Each row is a point. Each table stands for the endless flat space through its points: a line for two points, a plane for three, and so on. Write the one point that lies in both, or say that there is none.

First (2 x 3)
[[ 15 -14 -38]
 [ 13  -9 -29]]
Second (2 x 3)
[[ 13  12  -2]
 [ 12   4 -11]]
They share: [ 11  -4 -20]

First (3 x 6)
[[ -8  19  16   0  12 -16]
 [ -8 -17   4 -24 -12 -28]
 [-29 -29   9   1   7 -14]]
Second (3 x 6)
[[-14 -20  26  21  25  -5]
 [-22 -28  19  29  25  -4]
 [-24 -12  18 -11   7  -9]]
They share: no point

First (5 x 9)
[[ -4 -43  -4 -13 -18 -65  32  13 -69]
 [ -6 -47  12  -8  -8 -70  10  24 -83]
 [ -5  -2  39 -11  12 -23  -6  42 -37]
 [-10 -21  20 -39 -14 -35  44  27 -37]
 [-23 -50  11  15 -36 -79   6  26 -93]]
Second (5 x 9)
[[-15   0  52  20 -35   0  15  50 -29]
 [-17   5  55   8 -56  -5  35  25 -48]
 [ -2   0  27  -5 -42 -22  21  21 -54]
 [-32 -27  38 -18 -42  16  36  27 -39]
 [  4   8  17  -3 -32 -40  17  19 -51]]
They share: [-13  -4  18  -5 -18 -27  20  29 -31]

First (7 x 12)
[[ 17 -18 -53  23 -32   9 -33 -17  33 -35  14  11]
 [-10  26 -29 -32  19   1 -27 -19  60 -56  -4  59]
 [ -7  14 -30  -7  28   1 -53 -19  43 -29   0  39]
 [-30 -30 -69 -10  22 -46 -46  21  29 -48  10  27]
 [ 17  41  -5  -2  -5  41 -32 -61  51 -24   0  52]
 [  8  14 -56 -18  17   9 -48  18  84 -81 -11  35]
 [ -9   8 -24 -46  24 -11  -1   3  45 -49  -4  42]]
Second (4 x 12)
[[-23   9 -45  -7  44 -25 -43 -36   6 -29  21  42]
 [-24  25 -40 -47  -5 -21 -34  16  52 -18  17  16]
 [  6 -22 -12   5  15  14 -16 -22  17 -16 -16  45]
 [-30  29 -51 -39  22 -37 -45  -5  33 -30  27  22]]
They share: no point

First (3 x 20)
[[-21  45 -34  29  -4   2 -19 -46 -42  19  -5 -22  44  21   5   6   5 -17
   -1 -14]
 [-45  51 -42  59 -20  -6  -7 -50 -46   9 -13   4  44  37  31 -12   7 -23
   -5  10]
 [-57  24 -36  50  -8 -30  23 -20  -4  18 -13  -5  20   7  28   3 -32 -44
  -11  16]]
Second (7 x 20)
[[-32  24 -34  25 -26  -5 -13 -25 -65  56 -38 -24  38  46   5  -3  28   2
   37 -16]
 [-39  38  10  31 -17 -27  32 -29 -69  69 -11 -44 -12  28   8  -5  10  -1
   31 -20]
 [-24  22 -58  29  34 -17  -5 -15 -21  26 -10 -38  54  12  -1 -19 -42 -32
   23  -2]
 [-59  48 -32  56  10  20 -47 -22 -30  50 -37   8  44   2  -1  13   1  -3
   52 -24]
 [-20  64 -31  22  28 -50   7 -23 -32  31  23 -27  29  27  36 -35 -13   3
   13  43]
 [-48 -14 -43  26  26   4  23 -20 -12  25 -22 -53  24 -25 -38  35 -80 -91
  -12 -47]
 [-79  68 -34  38  38   6 -39 -34  24   4   9  30  26 -48   9  61 -49 -57
  -36  18]]
They share: no point

First (5 x 24)
[[  -3   63  -28   -9   35  -56   43   -8   39  -18    8  -78   -4  -46
    17  -33   16  -25   33   22   24  -54   -1    1]
 [  -1   -6   25  -17    9  -11   -9  -48  -25  -23   18    2   -6  -19
   -43    1   32   35   43   -1  -34    6  -12   22]
 [  25   69   12  -34   -5  -20    8   19   31  -22    3  -72   35  -25
   -27  -41   28  -43   60   11    0 -102   18   39]
 [  23  -14   36  -31   20    3  -19  -44  -30  -34    4   17  -15   12
   -41  -10   17   62   15   26  -42   24  -15   43]
 [  -5   28   -6  -10   26  -37   20  -31    8  -20   13  -39   -8  -35
    -9  -16   23    6   36   11   -2  -20   -8    7]]
Second (4 x 24)
[[ 21  23  -1  10  42  19  15 -18   3 -63  47 -24 -28 -29   2  14 -21  26
   43   6 -55  -9   7  24]
 [ -3  17  32 -49  -1 -33  -7 -25  -1 -10 -26 -17  25 -26 -46 -45  54  17
    7  33  12 -41 -11  43]
 [ 17 -17  35  -2  -2  -1  -5 -14 -21 -43  -1 -32  12 -33 -66 -26  11 -18
   23  30 -47  -5  -1  48]
 [  8   1  35 -23   1 -25  -2 -20   0 -22 -16 -26  15 -15 -48 -38  38   0
   23  21 -23 -17 -10  36]]
They share: no point

First (4 x 24)
[[ -73   47   60   52   50   44   -5   35   -1  -33   10  -28   23   -5
   -11    8  -50   28  -47    7   16  -18  -35   19]
 [-100   44   78   58   47   26   -8   38   14  -60   19  -19   44   -5
    -8   17  -53    4  -65  -14  -11   -6  -41    1]
 [ -55   43   47   43   45   43    0   27   -8  -16    5  -25   19   -2
    -3   -3  -46   28  -37   22   27  -28  -30   19]
 [   8   24    3   12   22   21   27    6  -21   26  -17    1   17   14
    36  -35  -27   21   -7   65   51  -52   -6    9]]
Second (2 x 24)
[[-19  35  45  40  23   1  25  36  -1 -18 -14  -2  27  12  36 -12 -35  17
  -35  29  14 -18  -6  -5]
 [-37  35  21  25  23  16   4   9  -1 -42 -26  13  21  -3  21  12 -17  35
  -32   8  11 -30 -27  13]]
They share: no point

First (3 x 24)
[[-49  11  16  13 -25 -14   8  -6 -13  65 -14  -5 -15   6   4 -47 -13   2
  -16   0  17 -44  20 -17]
 [-21  15   4  13  -1  14 -24 -14  23  33 -42   3  -7 -22  16 -11 -41  26
   20 -20  45 -36  32   3]
 [  1  -8  22  -5   8  24 -20 -37  50   1 -34 -13  22 -20   7  -5 -48   8
   11   2  55 -16  32  35]]
Second (6 x 24)
[[-34  11  13   3 -13 -10 -17  -9  41  18   4 -40  23   8  11 -25 -20  23
  -19  -6  21 -44  22  20]
 [  3  -8  45 -17  14  40   7 -50   1  23  -9  -1   4 -15 -29 -62 -52 -33
   18  15  30  -5   2 -18]
 [-12 -47  46  21  -2  26  42 -17  33  79  19  -6 -26  12 -44 -87 -72  15
   11  22  -2  -4  13 -23]
 [-14   8  48 -29  48  45   3 -39  41  -4   9  -7  32 -30 -38 -73 -51 -22
    7 -16  27 -10   4 -12]
 [-18 -65  41  41 -51  -3  56 -17  -7 126 -22   7 -59  27 -17 -58 -56  15
    7  53  14  -9  30  -7]
 [-64  34  36 -25  -6 -25  -7 -21  25  18 -45 -23  38 -22  30  -5   9   6
  -23 -16  63 -54  36  54]]
They share: [-25  -3  24   1 -11   2   0 -24  17  33 -18 -13   7  -2   2 -31 -27  -2
 -10   8  33 -28  24  11]

First (6 x 24)
[[ -3 -16 -34 -47  39  15 -23 -49 -12  28 -71 -48  19  41  -1  -8  36 -33
   21 -27 -28 -40  19 -22]
 [-11 -14 -41   4  27  -6 -42 -34  15  27 -24 -59 -48   3  22 -48  49 -53
   21  -5   4  41  -4  -6]
 [-15  22   8 -46  19  47 -11 -81 -43  29 -22 -15 -32 -10  16   8  41 -76
  -26  13  36  -6  -1 -52]
 [ 10 -47 -36   6   8  35   7  15 -21   0  12 -13 -49 -14  64 -15  22   5
    8 -65  23  26 -17  13]
 [ 10 -17 -24 -43  12  76  12 -33 -51   7 -11   4 -10   4  40  24  10 -17
  -19 -28  25 -10 -12 -33]
 [ 13 -50 -35 -15   7  56  14  14 -36  -2   1   0 -21   6  55   6  10  18
    0 -67  18  -1 -20   2]]
Second (5 x 24)
[[-13 -43   5 -31  -7  30 -26 -13  -9 -15 -12 -75 -37  52  57 -34 -13 -40
  -23 -44 -17 -28 -12 -33]
 [-18 -43  -2 -22 -14  31 -31 -19 -13  -9  -3 -71 -39  53  50 -37  -5 -38
  -23 -37 -16 -24 -15 -28]
 [  8 -39   2 -18  34  47  -1 -15 -17  15 -45 -35 -11  37  48 -13  15 -28
    3 -51  10 -20   1 -18]
 [-31 -31 -19 -43 -19   4 -42   1 -15  -9   2 -45 -39  28  15 -16  11 -22
  -19 -22  -3 -14 -40 -23]
 [ 14 -48   1  11  34  69   3 -35 -26  29 -41 -37 -10  50  58 -24  22 -33
    6 -51   9 -20  15  -9]]
They share: [-13 -30 -18 -20  13  28 -20 -13 -20  19 -22 -21 -18  27  17 -11  32 -17
   0 -30  14  -8 -22 -12]

First (6 x 24)
[[-20 -14   8 -24  58  38 -47  -2  10  27  14  30 -48 -32  -8   7 -12  37
   12 -23 -34 -15   9  42]
 [ -1  -5  26 -27   6  -1 -43  12 -44  49  15   8 -49 -39 -27  -8  12   7
   -9 -25  28  -9  51  38]
 [  4 -67  14   3  -8  53 -40 -11  -8  52 -10  38 -14  -9 -17  25  61  51
  -23  39 -22  37  15  27]
 [-36 -28 -10 -18  18  28 -39 -22  -8  47  12  54 -22  -8  16  29  18  71
    2  -7 -26 -17  -7  22]
 [-37 -29 -38 -23 -20 -11 -21 -22 -36  55  -9  54   3   1  45  22  38  77
   -9 -11  -4 -29 -31 -22]
 [-21 -36 -26 -14 -52 -28 -20 -17 -60  74 -19  48   7   4  36  12  59  67
  -26  -3  24 -15 -15 -29]]
Second (7 x 24)
[[-61  10  31 -14  36  -1 -27  73  21   6 -23   7  23 -35  24  -4  29  66
   15  -8 -38   4  -8  23]
 [-55 -17   7  25  59  28  34  27  11  76  28  59 -26  -8 -17   9  22  61
  -11 -44 -21 -22 -28   1]
 [-33 -20 -16 -58   9  25 -63  24  12  28 -55 -32  10 -45  12 -17  45  67
  -12 -24 -19   8  -7  21]
 [ 28 -48 -33 -43 -26  27 -45 -38 -37  34 -38   8 -37 -44  18 -26  33  16
  -11  -3  -9 -18  -9   7]
 [-45 -31 -13 -57   4  39 -69  21   9  30 -73 -25  -6 -33  31  -9  53  55
    0 -35  -9  27  17  37]
 [ 18 -45 -24 -11 -12  35 -23 -46 -42  74 -24  30 -63 -42  -1 -44  25  13
   -7 -20 -14 -27 -13  10]
 [-51 -31   9 -24  18  52   2  30  37  38  -2  20  16 -16  15  27  62  94
  -35 -34  -6 -14 -24  30]]
They share: [ -7 -29 -21 -29  14  11 -24   5 -15  24 -16  18 -16 -28  12   1  24  32
  -5  -9 -16 -10 -13  -5]

First (7 x 24)
[[  -6   51   12  -36    7  -36    4  -22   -5    2  -23    3  -59   -3
   -19   -6   32    5  -18   12    7  -16   22  -49]
 [  34   58   35  -63  -31  -22   27  -44   11   43   32   14  -26   -3
    23  -24   45   24  -83    8   66  -41   14  -49]
 [  30    4   36  -24    5  -52    9   -7   18   27  -11   13    1    3
    48   -8    4    2  -55  -24   50  -43  -27   -7]
 [  37   55   50  -52  -22  -26   41  -36   11    4  -15   25  -25   -1
     7  -27   38   12  -30   34    7   -3   30  -72]
 [   1   28  -18  -77   13  -49   -9  -17   30   -4  -25   74  -25   -8
    31  -45  -17  -34  -19  -33   33  -20  -35    8]
 [  33    7   26  -20   11  -91    3   31   11  -23  -73   27  -29   49
    -4  -16   -4  -56   23  -10   -8    5  -22  -49]
 [   2   21   52  -15    7    6   19  -57    5   58   33  -22    1  -60
    63   13   33   82 -107   -5   63  -72    8    8]]
Second (4 x 24)
[[ 28   4  30 -38  37 -34   5 -43  17   3 -45   6 -42 -26  20 -21 -12   9
  -23  10  35 -22  -2 -25]
 [-24  28  14 -10   1 -10   9   1   1  19   3  30  14   2  36 -25  16  21
  -47 -38  23 -42 -18   7]
 [ 25  -2  20 -36  20 -12   9 -22  27  13 -28  -3 -16  -2  10 -40 -22  23
  -38 -28  66 -62 -12 -19]
 [-27  22  30 -43  -2 -40 -10 -10  -7  35 -11  54 -32 -27  28   0  39  -8
   -7  10   2 -19  -2   3]]
They share: no point

First (3 x 24)
[[-11 -23   1 -39  19 -12  -5  21 -20 -25 -13 -35  -2   8  12  -9  -4 -12
   -8 -19 -25 -44  31 -39]
 [ -5 -21  -6 -32  24 -11  -6  14 -14 -27 -13 -26   1   9   5 -17   0  -5
  -15 -21 -20 -41  29 -39]
 [ 11  -6 -34 -14  39  -3  -7  -5  -3 -35  -9  -2   4  20 -19 -42  18  22
  -31 -31   3 -23  29 -32]]
Second (7 x 24)
[[-35  -3 -12 -45  32 -18 -29 -38 -16  -2 -33  12 -47 -31  40 -38  15  36
  -22   3 -10  -7  15 -29]
 [-25  15 -35 -46  42  23  33  32 -49 -34  36 -42   4  73 -71 -73  13 -32
  -10 -78 -11 -74  59 -95]
 [-33   7 -18 -34  17  -5 -41 -32 -12   0 -33   8 -36 -28  41 -34  -4  26
  -18  -7   5 -15  20 -37]
 [ 11 -26 -21 -35  38  -1  -1  13 -22 -88 -41 -13   1   5  -3  12  27  27
  -55  -1   0 -47   5  -8]
 [  1 -23 -49   1  26  -7 -39  32  29 -17  -7 -21  43   9  23   6   9  -5
  -28 -45  -6 -43  24 -23]
 [ 28  -2   3 -21   3  -2   0   6 -23 -35 -12 -28 -11  27 -14 -31 -18  11
    6 -15  10  -4  53 -23]
 [ 44 -47 -27  10  27 -18 -22  39  23 -58 -31 -31  51   9  21  46  14  16
  -29 -18  -9 -23   8  29]]
They share: [ -1 -10 -20 -28  29  -5  -5   9 -15 -31  -9 -20  -2  18  -5 -26  10   8
 -17 -27  -7 -29  33 -32]

First (5 x 24)
[[ 23 -48  66 -39  26  48  18 -56 -17   6 -46  -7  61  17   6  10 -18 -29
  -37  50 -19 -23  28  27]
 [-54   9  -9   6   0 -49   2  22 -55 -52 -10  45  34  36  32 -38   0 -24
  -38   6  34 -38   0   0]
 [-47  10   0  19  18 -42  -6  28 -49 -52 -18  59  63  53  54 -28 -18 -31
  -59  20  19 -45  -4   5]
 [-36 -52 -36 -30 -31 -55  70   9 -42 -41 -42  24  -4 -11   3 -16  47  41
   -4 -34  52  14  -2  58]
 [  7 -36   4  10  30 -32  30  28  15 -11   3  41  56  -7  18 -34 -11 -19
   -2  41 -17   0  24  46]]
Second (6 x 24)
[[-33 -18  11 -20  -4   3  49 -35 -21 -37  20  -3  48  28 -24   1  30  20
   14  38 -44  -5  13  55]
 [-62 -23  21 -14 -23  -2   8  35 -27 -45 -52  -4  57  29   5 -38  41 -33
  -38   7  51 -41 -15  34]
 [ 27 -28  51 -21  39 -36 -25 -28 -57  17 -37  40 -22 -45  55 -57 -52 -27
  -25 -34  31  -5  32  14]
 [-55   3  12 -39 -34  11  19  -7 -59 -23 -40 -16  78  34 -13   7  33  38
  -47  10   8 -16  40  35]
 [-22 -20 -19 -18 -10  -6  80 -30 -12 -43  16   9  56  46 -39  25  27   3
    0  72 -16 -15  22   3]
 [  2 -19  22 -16  21 -13  44 -57 -26 -17  29  15  20   3  -9  -3  -4  18
   22  28 -49   8  26  42]]
They share: [-18 -25  15 -21   2 -13  22 -12 -33 -23 -21  15  29  10   6 -22   5 -16
 -19  17  16 -19  16  19]
